Every row gives one point. The last column is the point's height on a tilted bowl or saddle (a function of degree 2), plus a little noise. Along how many of its main directions does it bend up, bend down or stay straight?

Points, 10 rows:
[[ 30  22  26]
 [ 35  28  37]
 [-17  -1   0]
 [ -3  46  34]
 [ 18 -18  10]
 [  0 -21   4]
 [-18  49  40]
 [-17  60  60]
 [ 28   9  17]
 [ -6   7  -1]]
Directions: 2 up, 0 down, 0 straight

Points, 17 rows:
[[ 18  40   9 -24]
 [ 31 -25  30 -20]
 [  4   2  -8   7]
 [  6  11  -9   4]
 [ -4 -42  20 -17]
 [ 21 -32  40 -27]
 [-20 -31  13 -10]
 [ 34 -11 -34 -26]
 [ 10  34   7 -13]
 [ 41 -14  19 -18]
 [-22 -14  17  -4]
 [ 40  39  14 -40]
 [-39   0 -12 -19]
 [ 25   3  15  -1]
 [ -4  24 -60 -60]
 [  5 -12  18   5]
 [-30  31  18 -28]]
Directions: 0 up, 3 down, 0 straight

Points (25 x 5):
[[-12 -13  -6  -2 -14]
 [ -5  -6 -10  19  16]
 [ -7  -4 -21  22  27]
 [-12  33   8   6 -19]
 [-18 -19  20  39   1]
 [ 33  -7   8 -12 -21]
 [  3   3  11  17  -7]
 [ -3   4 -27  -8 -17]
 [-15  38  -6  31 -45]
 [ 13  10  -4  -5  -8]
 [-28   2  -2 -28 -13]
 [ -7 -12  28   9 -14]
 [ 10  12 -18   9  -8]
 [-17   9   6 -12   0]
 [-12  11  60  -8   6]
 [-19  22 -19 -12  -3]
 [ -7  22  -6 -17  13]
 [ 14  -8 -17  -5 -18]
 [  2 -13   6  24  18]
 [ 11 -12  -5  11   9]
 [-32   2 -22  -8 -33]
 [-23 -15 -15 -33 -60]
 [-25  -4   4  10 -23]
 [  9 -18   5  -1  -3]
 [  4  19   2  13 -15]]
Directions: 1 up, 2 down, 1 straight

Points:
[[ -2 -10  15   7  19 -10 -12]
 [ 21  -6 -19   4 -23  40 -44]
 [  3  -3 -22  23 -34   5 -33]
 [ -2  11 -25  23 -14  -1 -19]
 [-18  32 -17   6   6  12 -20]
 [ 20   0 -10  24  12   3 -13]
 [-25   2  12   9  -6  -9 -10]
 [-41  14 -16   5   5  -4 -22]
 [-10 -19  24  21   2   0 -18]
 [-18 -12 -20  10  -4  35 -32]
 [ 20 -14   4  -8 -18  21 -22]
 [-23   9 -14 -12  36 -11 -28]
 [ 13   6  -7 -60  17  -4 -45]
 [ 15  -7   5 -24   2  -2 -12]
 [ -6  -9 -15  20 -22 -13 -20]
 [-13  -8  -5  -6  12   6  -9]
 [ -7  23   2  25  15  31 -24]
 [ -5  -7  -6 -17   2  -8  -8]
 [ 28   0 -25  -9   6   8 -20]
 [ -8   0  10 -23  13 -14 -12]
 [ 15  18  25  -1  23   2 -19]
 [ 12  20  -9 -11   6 -16  -8]
 [ 22  28  -6 -18  15 -12 -17]
 [  0   7 -16  11   8 -14  -7]
 [ 10   3  -3   1 -13 -10  -4]
 [ -5 -33   3 -34 -11 -10 -36]
 [-23  -6  -7  22  26 -17 -26]
 [-20  15   8  20 -24 -26 -23]
 [ 35 -27  22   4  29 -18 -46]
 [ -3  -9  41   7 -10  13 -24]
 [ 23 -15  -2   7  11  42 -32]
 [-37  29 -13   2   4  -8 -22]
 [  3   8 -26 -14  -6  13 -19]
 [  1  53  29  32  -3  -1 -45]
 [ -3 -10  18  -1 -12  -2  -8]
 [-14  11   0  19  -2  -7  -6]
 [ 26  15  12  14   5 -26 -17]
 [ -3 -60  10  -6  11 -23 -60]
 [-23  26  35   0   4   4 -25]
 [-26   6 -26  20 -20  49 -59]
 [-14  25  -6 -35   1  29 -37]
 [-18   6 -16  -3 -33  -6 -27]
 [ 20 -15 -18  11  -1  25 -23]
 [ 24 -10  -2  17   7 -25 -18]]
Directions: 0 up, 6 down, 0 straight

Points (75 x 9):
[[ -4 -35   0 -24  41  16 -21  10  20]
 [ 22 -21 -12 -18  10  20 -17   0   7]
 [  0  12 -32  16  12 -51  14 -10  34]
 [  5  15 -15   4  47   8   1 -45   7]
 [  3   0  24  25  43 -19   7   6  16]
 [ 32  37  -9 -31  -5   0  15   3  20]
 [-27   5  31 -27  -8   1  11 -13   3]
 [ 56  -4   8 -13  28  21  31   0  29]
 [-39 -19  22  -8  -1  32  13 -10   3]
 [ -7   4  19  25 -13   7 -15 -19  -5]
 [ -6  -2 -24   4 -52  -3  -3  37  -6]
 [-13 -48  31  33 -13 -27 -32   0  29]
 [-18  -5  25 -18  17 -16  17 -19   9]
 [ 49 -21 -15 -20  29 -35 -11  15  34]
 [  1   3 -17  49   0  18 -22   1   8]
 [ -4  -8 -11 -18  13  48   2  12  11]
 [ 47   8 -32 -25  30  26 -13  -9  30]
 [ -2  16  -4  -1 -17 -14  -9  -2  -2]
 [-38   8 -25  16 -10  15  36  19 -14]
 [-16  -9  -9 -51   1 -26  37  24 -10]
 [-15  36 -18  -6   3 -15   8 -31  18]
 [-36  -7  44  -1 -30 -23   0 -17  23]
 [-11   1 -15  -3 -13 -24   4   1  -3]
 [-56   9 -19   2 -23  14 -20  15   9]
 [ 14 -32 -21 -21  32 -15  -9 -18  21]
 [ 11 -27 -24   7  19 -26   3  -3  14]
 [  9   8  17 -21  13 -18  16 -37   9]
 [ 11  -5  30  10  25   2   9   9   4]
 [  0   6  25  36 -30  -8  11   2  12]
 [-16 -45   8 -13  16 -19 -21 -11  17]
 [-19   1 -30  54 -40 -27  43  18  26]
 [-23 -35   7  12 -54  49  21 -17  18]
 [ -7   1   4   6  -4   6  -8 -34  -8]
 [ 24  49  32  -7 -21   8  16  -1  21]
 [ 30   2  25  10 -30   2 -19   4   9]
 [ 51 -23  -8 -16   5   7 -25  36  26]
 [-18   0  32 -30   0  18 -40  17  24]
 [-10  28 -14  37 -10   8  21 -14  10]
 [ -2 -29  -2  -9   4  22   9 -25  -1]
 [-13  10  -5  -6 -33   0  -4  29 -10]
 [ 16  20   4  -5  18 -14  58 -40  20]
 [ 18   3  43  39  12 -20 -23  -5   0]
 [-29   8 -45 -17  -1 -12  34  11 -13]
 [ 11  -7 -18 -33 -50  -8  17 -20  13]
 [ -1   7  24  12 -22   7 -10 -13  -3]
 [ 18  -1 -10  11 -23 -36  -8  23   9]
 [ 14  44 -15  16 -17  24 -23   0  18]
 [-20  -4 -27 -34  26  29  19  -7  14]
 [ 14 -11 -21 -13 -13  -3  18 -23   4]
 [  5  38  -3   3 -34  12 -15 -23  13]
 [ -1  -9 -16  12 -36 -17 -14  -9   8]
 [-33   2  37  -2  44 -18 -13   4  30]
 [ -3  44 -18  23  12  -7   0  22  16]
 [-29 -36  24   1 -28 -12  46  34  -7]
 [ 26  14  20  -7 -22 -41   8   7  22]
 [-19  -4  30 -18  -4 -54  38 -24  34]
 [-37 -17 -50  14  60  -5   6 -29  60]
 [ 38  26  42  21 -26  -1  13  -9  19]
 [ -1   3 -31  -8   1  -1  -3  -4   0]
 [  1 -14 -24  15  23  -6 -19 -24   1]
 [ 35  13 -35  -1 -28   9  12  -6  19]
 [-22  52 -26   2  -6 -19   5  45   1]
 [  7  -5   1  50  16 -34  -9 -11  14]
 [ 27  -9  45 -26 -36  -9 -15   6  31]
 [-13 -17 -28  31  18  44  11 -21  16]
 [ 38  25  11  -8 -16  13 -27   6  13]
 [ 19 -30 -21 -46 -35  16 -14  32  24]
 [-11   6  25  10  14 -39   7 -22  17]
 [ 53  22   0   4 -11  11  16 -11  17]
 [ -6 -30 -24  15   9  -1  23  31   4]
 [ 11  -3  -9 -10  18 -10  37  -4   7]
 [-34   6   7  30  -4   7 -10 -45   7]
 [-16  -7   1  16  11 -22  12  33   3]
 [  2  25   1 -17  14  22   9 -11   2]
 [ 14 -20  -3 -15  27   1 -14 -19   0]]
Directions: 6 up, 1 down, 1 straight
